Each row is a point. The last column is the point's height on a tilted bowl or saddle (a function of degree 2), plus a little noise. Along how many of its main directions does it bend up, bend down or stay straight?

Points (10 x 3):
[[ 25  57  43]
 [ -4 -17 -13]
 [ 10  24 -15]
 [-32 -47  54]
 [ 60 -20  54]
 [ -5   1 -22]
 [-35 -21  17]
 [-36   9   7]
 [ -1  13 -22]
 [ 25 -35  18]]
Directions: 2 up, 0 down, 0 straight

Points (18 x 4):
[[ 19  16 -42 -30]
 [ 15 -32   4  -5]
 [ -5 -10  25 -15]
 [-12 -12  11 -12]
 [-47 -16  -8 -15]
 [ 34 -10  26  -3]
 [ 16   6  -9 -11]
 [ -8 -26  25 -22]
 [-16   2  -7  -8]
 [ 47  33 -14 -38]
 [  9 -26  11  -8]
 [ 10   1 -18 -10]
 [ -4  12 -15 -12]
 [ 11  10   3 -11]
 [ 30  60 -11 -60]
 [ 35  -8 -29  -9]
 [  1 -18  50 -29]
 [ -4  -4 -20 -10]]
Directions: 1 up, 2 down, 0 straight

Points, 42 rows:
[[ -1   5  -9  11 -32   0  -4]
 [ 17   2   6 -18  -5   0  -5]
 [ 20   1  14 -32  17  34   4]
 [ -3 -19 -44 -19 -32  28 -44]
 [-16  25  14  -3  14 -34  -2]
 [-16  -7  35 -23  -4  22 -24]
 [-20  -6 -26 -12  32  -2  -6]
 [-16   6  20   0  11  36 -23]
 [ 23  10  -1 -36   1 -29   9]
 [ -4  38   1   2 -11 -26   5]
 [ -2  17  25   4  60  -9 -60]
 [  6  -6 -42  -3  35 -24 -13]
 [ 27  20   4 -38   8 -13   1]
 [  6  21  -2  15 -21  -2  -1]
 [-32   3  41 -18  16  12 -42]
 [  7 -13  -9 -10   9 -11  -6]
 [-22  15 -18  17 -10 -46  35]
 [ -2  12  17 -27 -31 -22  11]
 [-10 -42 -28 -13 -20 -12 -27]
 [ 37  28   9  11 -23   2 -12]
 [  8  -3 -24  12  13 -18  -7]
 [-10  12 -19  -9   3  -1  -6]
 [ 13  17  -2  -6  19  21 -13]
 [ -9   1  24 -29 -22   4  -7]
 [ -3  28 -19 -17  -3  -6 -10]
 [ 10 -25   0 -28   9  35   5]
 [ -8  -7 -10 -19  30 -12  -5]
 [-11  21  15  19  21  15 -20]
 [  7   6 -24  13  18   9  -6]
 [-40   8  16   8   8  -5 -12]
 [ -8   9  -3   6 -22  43 -14]
 [ 19   7 -13 -17  11   7  -8]
 [-34 -17 -17   8  -8 -18   6]
 [-24  14 -24  -4  21  14 -12]
 [ 14  15   8 -11  20 -18 -12]
 [-30   4 -25  15  16  -6   4]
 [  2  15  23  -2 -10 -14  -4]
 [ -1 -10  17 -22 -20  11 -11]
 [-13  -2  -7  14  36 -24 -12]
 [  1  -3 -20  -9 -24 -11 -10]
 [  9  10   8  10  -9  23  -7]
 [-12   9   5 -13  -5   4  -8]]
Directions: 2 up, 3 down, 1 straight
